Each point is reached from the start by the listed moves, each made 0, 1 or 2 times, or once backwards (-1), plus a little noise. Say if it took an odd or an even number of moves. Then give how often each move was made.
In the rows, 128 means zero.

Moves:
(1): [150 125 138 145]
(2): [152 153 132 120]
Start: [140 130 108 150]
Points:
[185 180 113 135] -> even (0, 2)
[208 149 131 175] -> odd (2, 1)
[161  99 126 190] -> odd (2, -1)
[164 183 107 118] -> odd (-1, 2)

Moves:
(1): [164 142 136 134 125 132 110 112 132]
(2): [116 165 153 114 116 125 131 146 137]
(3): [109 127 158 135 123 125 116 143 117]
(4): [135 139 130 146 113 138 139 138 122]
(5): [117 123 140 133 155 138 136 132 127]
(6): [116 116 128 108 137 157 126 129 101]
Start: [126 148 129 147 117 134 113 138 132]
Points:
[131 121 159 176 134 225 108 144  49] -> even (1, -1, 1, 2, 1, 2)
[115 189 107 133  71 130 149 163 145] -> odd (-1, 1, -1, 1, -1, 0)
[173 169 164 138  81 197  64 128  73] -> odd (2, 0, 1, 1, -1, 2)
[125 208 244 159 104 222  85 178  63] -> even (2, 1, 2, 2, 1, 2)
[175 204 121 125  74 166 111 133 125] -> even (1, 1, -1, 1, -1, 1)

Moves:
(1): [142 134 117 130 139 136 150 142 121 119 135 132 132]
(2): [126 135 112 144 124 121 130 128 146 135 123 126 125]
(3): [130 127 141 107 113 172 119 132 132 109 115 123 133]
(4): [123 121 133 147 111 109 125 135 125 123 130 118 132]
(5): [135 132 142 125 155 132 123 139 135 130 123 118 130]
(6): [133 101 101 141 142 128 108 127 138 125 139 121 145]
(7): [101  99 115 120 119 128 130 153 115 124 116 119 120]
(8): [139 127 115 121 135 122 118 145 141 121 130 127 115]
(9): [141 137 132 118 129 119 163 120 149 127 138 125 143]
(10): [127 119 137 130 132 135 135 133 137 141 128 141 127]
(11): [108 159 137 126 117 123 131 139 129 143 155 137 148]
(12): [118 144 143 133 124 125 124 125 134 111 109 153 141]
Start: [110 156 129 116 132 137 134 111 120 127 139 111 133]
Points:
[  7  89 101 159 110  87  21 236 147 125 158 101 168] -> odd (-1, 0, 0, 2, 1, 2, 2, 2, -1, 1, 2, 1)
[ 77  68  16 188  82 142  82 197 141 128 181  71 147] -> odd (1, 2, 1, 2, -1, 2, 1, 1, -1, 1, 1, -1)
[115  79  95  79  75 194 149  92 187  79  99  75 155] -> even (-1, 1, 2, 0, -1, 1, 1, 0, 2, 0, -1, 0)
[ 98 140  75 125 111 126 115 112 230  66 105 103 199] -> odd (-1, 2, 1, 0, 0, 2, 1, 1, 2, -1, 0, 2)
[103 208 170 166 150 113  86 174 128 124 196 150 201] -> odd (1, -1, 0, 2, 1, 1, -1, 1, -1, 1, 2, 1)
[121 227 230 102 186 157 144  61 187 134 102 167 192] -> even (-1, 0, 0, -1, 2, 0, -1, -1, 1, 1, 0, 2)
[ 63 182  84 116 104 160 172 149 248 129 166 184 234] -> odd (0, 2, 1, -1, -1, 2, 1, 1, 2, 2, 2, 2)

Moves:
(1): [123 122 115 125 134 122 135 125 118 118 126 121 130 130 125 124 145 125
 123 138 129 117 123 111 126 127]
(2): [134 130 131 129 133 128 137 135 130 134 135 127 129 136 127 131 125 128
 133 121 131 131 136 129 133 137]
(3): [130 126 121 126 131 123 131 129 123 134 118 125 129 123 116 121 114 139
 140 133 131 132 129 128 146 117]
(4): [118 132 129 114 134 116 131 126 134 123 129 134 140 134 125 120 120 106
 128 135 132 137 132 110 131 144]
(5): [121 138 130 127 129 130 131 125 129 135 126 132 127 137 127 128 125 138
 132 128 116 123 124 130 128 124]
(6): [129 130 136 128 133 120 128 127 129 127 126 128 122 122 130 122 134 126
 122 132 133 123 120 126 131 128]
(7): [106 123 134 134 120 125 124 129 123 130 122 134 116 131 126 133 123 119
 134 125 125 124 121 133 119 122]
(8): [129 131 126 120 131 134 143 136 130 124 128 125 130 126 128 127 127 134
 121 127 134 120 127 130 134 126]
(9): [114 123 126 131 133 136 126 133 122 122 116 125 127 127 131 136 126 123
 132 128 114 138 126 126 125 127]
(10): [118 129 126 125 129 126 127 125 117 125 135 119 131 130 128 125 130 122
 128 133 131 134 122 134 133 133]
(11): [136 128 136 128 129 133 132 127 130 122 120 135 125 136 125 135 127 129
 128 140 128 126 122 129 118 121]
(12): [125 128 130 125 130 129 127 134 128 124 117 112 116 140 130 130 125 116
 118 125 124 130 143 131 132 128]
(13): [137 140 122 120 129 133 130 130 120 119 115 135 116 122 126 133 129 124
 134 128 117 126 132 128 128 126]
(14): [114 135 132 141 130 125 135 118 122 134 125 130 144 130 119 132 141 118
 129 131 134 136 132 135 129 137]
(15): [148 141 127 142 122 136 120 137 132 124 134 124 124 130 140 120 129 133
 144 138 140 123 130 130 141 138]
(16): [128 121 131 137 134 128 129 136 131 124 133 129 133 119 126 129 128 128
 130 130 115 123 128 135 121 111]
(17): [129 133 131 137 119 118 136 120 136 122 125 127 116 117 131 134 123 128
 114 134 117 119 128 122 126 131]
(18): [125 131 144 132 143 139 123 125 115 127 131 125 131 128 136 132 119 128
 134 137 137 135 132 133 128 118]
(19): [135 132 127 119 122 124 124 137 115 122 126 140 115 126 132 109 128 137
 123 134 123 130 125 126 118 121]
(20): [132 136 126 136 129 125 130 123 126 129 132 114 138 132 122 129 124 120
 142 121 130 139 129 120 116 133]
(21): [128 129 125 127 128 123 125 137 134 134 132 123 130 121 132 137 125 128
 126 133 128 130 128 125 128 123]
(22): [142 133 131 125 122 129 141 126 146 127 130 126 119 121 131 125 131 135
 133 142 137 130 131 135 130 124]
(23): [122 120 129 124 122 126 126 132 128 120 125 135 125 128 129 124 136 134
 130 118 118 123 127 126 129 122]
(24): [134 128 129 129 114 126 123 140 136 137 119 123 129 121 124 129 122 132
 142 134 126 119 133 132 134 136]
Start: [131 120 130 135 120 141 130 118 127 117 121 129 122 137 124 134 134 135
 119 119 132 115 134 124 113 127]
Points:
[ 92 117 117 124 129 150 132 155 123  83  83 110  81 151 131 209 118  90
  81  95  46 123 159 149 128 111] -> odd (-1, 1, 0, 0, 0, -1, 0, 0, 1, 2, 1, 2, 2, 0, 0, 1, 1, -1, -1, -1, 2, -1, 1, -1)
[103 123 149 132 142 115 105 163  67  80 103  90  77 120 167  91 143  85
 145 204 153 143 144  90 123 133] -> even (2, 1, 0, 1, -1, 2, 1, -1, 2, 1, -1, 1, 0, 0, 1, 0, 0, 2, 2, 0, 1, 1, 0, 1)
[180 140 152 143  89 156 112 160 157 134 130 133 102 122 141 160 113 123
 200 115 140 165 176 141  59 113] -> even (-1, 1, -1, 0, -1, -1, 1, -1, 0, -1, 0, 0, 1, 0, 0, 0, -1, 1, 1, 2, 2, 2, 1, 1)
[133 148 136  73 154 152 193 156 171 152 118 129 178 131 110 133  80 150
 191 114 153 179 174 101 160 153] -> odd (-1, 2, 1, 2, 1, 0, -1, 2, 2, -1, -1, -1, 0, 0, -1, -1, -1, 1, 0, 1, 1, 2, 1, 1)
[ 91 144 129 107  87  79 203  86 128 103  58 164 131 139  47 136  99 102
 145 142 116 114 118  78 124 171] -> even (0, 1, 2, 2, 0, 0, 1, 1, 0, 1, 2, -1, 1, 1, -1, -1, 2, -1, 0, 1, -1, 0, 1, 1)
[144 201 122 154 114 131  93 117  95  90  96  69 114 116 153 127 132  72
 162 180 143 157 164 103 162 197] -> odd (0, -1, 0, 1, 0, 1, -1, -1, 1, 2, -1, 1, 2, 1, 2, -1, 1, 1, 0, 1, 1, 0, 0, 1)
[170 146 171  99 124 124 170 152 156  81  78 173  99 102 136  65 102 197
 146 249 146 110 104  95 160  98] -> odd (0, 0, 2, 2, 1, 2, -1, 1, 2, 0, 2, -1, -1, 0, 1, 0, 1, 1, 2, -1, 0, 2, 1, 1)
